Every row gives one point. Each copy is the shape, with its points in the same order, stretched, turned, moved and blurred by noise. Say if it was mirrored as well.
(in the rows, 128 means zero)

Shape, 9 rows:
[[133 102 127]
 [163 168 128]
 [130 175 160]
 [139 107 121]
 [119 219 138]
 [128 107 142]
 [147 102 139]
 [149  94 118]
 [181 144 140]]
Copy 1 (9 x 3):
[[154 120  98]
 [172 134 167]
 [125  98 174]
 [160 130 100]
 [116 130 216]
 [139 102 101]
 [163 108  96]
 [174 131  89]
 [191 117 145]]
Copy 1 is: only turned
Copy 2, 9 rows:
[[158 157 130]
 [ 74 145  95]
 [ 39 153 142]
 [154 146 124]
 [  7 110 127]
 [137 157 140]
 [154 167 127]
 [169 159 117]
 [ 99 180 105]]
Copy 2 is: only turned
Copy 3:
[[138 127 151]
 [139  95  86]
 [112 131  90]
 [141 118 146]
 [ 91  93  68]
 [131 143 146]
 [146 137 141]
 [151 118 151]
 [158 112  93]]
Copy 3 is: only turned
Copy 4:
[[140 123 146]
 [160 129  74]
 [118 102  70]
 [147 127 141]
 [107 128  26]
 [130 109 143]
 [149 111 145]
 [158 130 153]
 [177 113  99]]
Copy 4 is: mirrored

Shape (8 x 4):
[[141 101 101 103]
 [151 124 138 131]
 [164 133 111 115]
 [132 115 100 149]
 [141  70  96 143]
 [ 72 200 189  83]
 [ 97  99 144 133]
 [ 88 109 108 143]]
Copy 1:
[[113 110  71 138]
 [146 106 113 138]
 [108  90  97 141]
 [116 153 106 159]
 [122 149  70 182]
 [197 108 182   7]
 [175 160 113 117]
 [140 184 114 133]]
Copy 1 is: mirrored
Copy 2:
[[175 124 125 133]
 [142 111 146 149]
 [167 122 162 126]
 [145 158 123 131]
 [160 158 123 161]
 [ 69  65  74  84]
 [101 117  83 153]
 [110 158  79 130]]
Copy 2 is: only turned
Copy 3 (8 x 4):
[[145 123 186 161]
 [157 117 133 142]
 [177 138 166 145]
 [155 152 137 164]
 [135 123 155 199]
 [106 118 109  15]
 [105 107 117 136]
 [115 147 124 149]]
Copy 3 is: mirrored

Shape:
[[104  90  93  58 120 126]
 [222 142 165 145 130 147]
 [181  82 138 143 126 124]
 [123 211 136 155 139 123]
 [101 100 209 150  80 178]
 [ 80 210  96 130  73 118]
 [103 107 109 180 117 196]
 [107 146 114 193 124 121]
 [105 115 173 143 133 121]
 [114 135 117 155 135 122]]
Copy 1, 10 rows:
[[147  81 104 195 203 110]
 [ 99 177  31  86  53 122]
 [123 179  58 143 133 139]
 [155 150 152  86  51 140]
 [201  84  60  20 141 136]
 [198 101 192 114  78 189]
 [249 147  59 138 119 150]
 [199 174 146 125  93 172]
 [145 139 117  76 145 120]
 [172 163 130 134 117 149]]
Copy 1 is: mirrored
Copy 2, 10 rows:
[[156 148  74  74 135 101]
 [116  66 182 111 130 148]
 [163  85 128 116 151 150]
 [ 55 138 164 157  95 120]
 [135 234 145 115  70 187]
 [ 77 146 135 164  49  88]
 [110 145  87 138  73 203]
 [105 124 123 175 100 148]
 [117 187 139 134 132 150]
 [ 99 139 116 147 120 139]]
Copy 2 is: mirrored

Shape (12 x 8):
[[181 136 134 156 121 135 149  87]
 [ 73 138  56 179 123 129 130 156]
 [117  98 116 173 114 101 187  98]
 [139  97 101 161 107 104 110 135]
 [111 147 164 115  87  73 101  74]
 [ 86  94  85 174 182 157 135 153]
 [ 93 101  99 120 149 163 129 210]
 [110  76  68 154 136 166  88 146]
 [113 151 166  73  72 168  66  57]
 [135 158 149  92 160 114  83  89]
 [102 155 121 215  58 116 123 139]
 [144 168 113   7 139 118  92  70]]
Copy 1, 12 rows:
[[129 143 188  94 110 117 146 142]
 [121  28 131 153 160 133 123  35]
 [ 73 107 179 149 135 110 140 117]
 [127 117 169 134 155 122  94  71]
 [135 154 133  88 207 132 120 147]
 [130  59 123 199 139 135 121  49]
 [111  62  99 159 125 153  74  36]
 [164  79 125 165 148 109  78  42]
 [180 158  77  46 183 101  97 158]
 [191 138 129 107 176 166 126 158]
 [ 86  99 136  98 169 100 135  28]
 [217 110 136  60 161 174  98 225]]
Copy 1 is: mirrored
Copy 2:
[[107 196 117 153 165 139 100 116]
 [ 36 142  54 104 119  84 140 198]
 [ 35 135  81 140 212 104  99 139]
 [111 142  78 120 142 148 118 126]
 [145 142 156 111 209 135 199  68]
 [ 74 115  62  79 116  49  85 208]
 [ 90  88 101 137  74  75  92 168]
 [109 138  51 108 110  78 120 192]
 [188 207 149 149 170  91 232  72]
 [194 163 182  83 152 118 157 129]
 [ 21 181  40 133 138 112 145  70]
 [228 187 211 140 171 135 201 180]]
Copy 2 is: mirrored
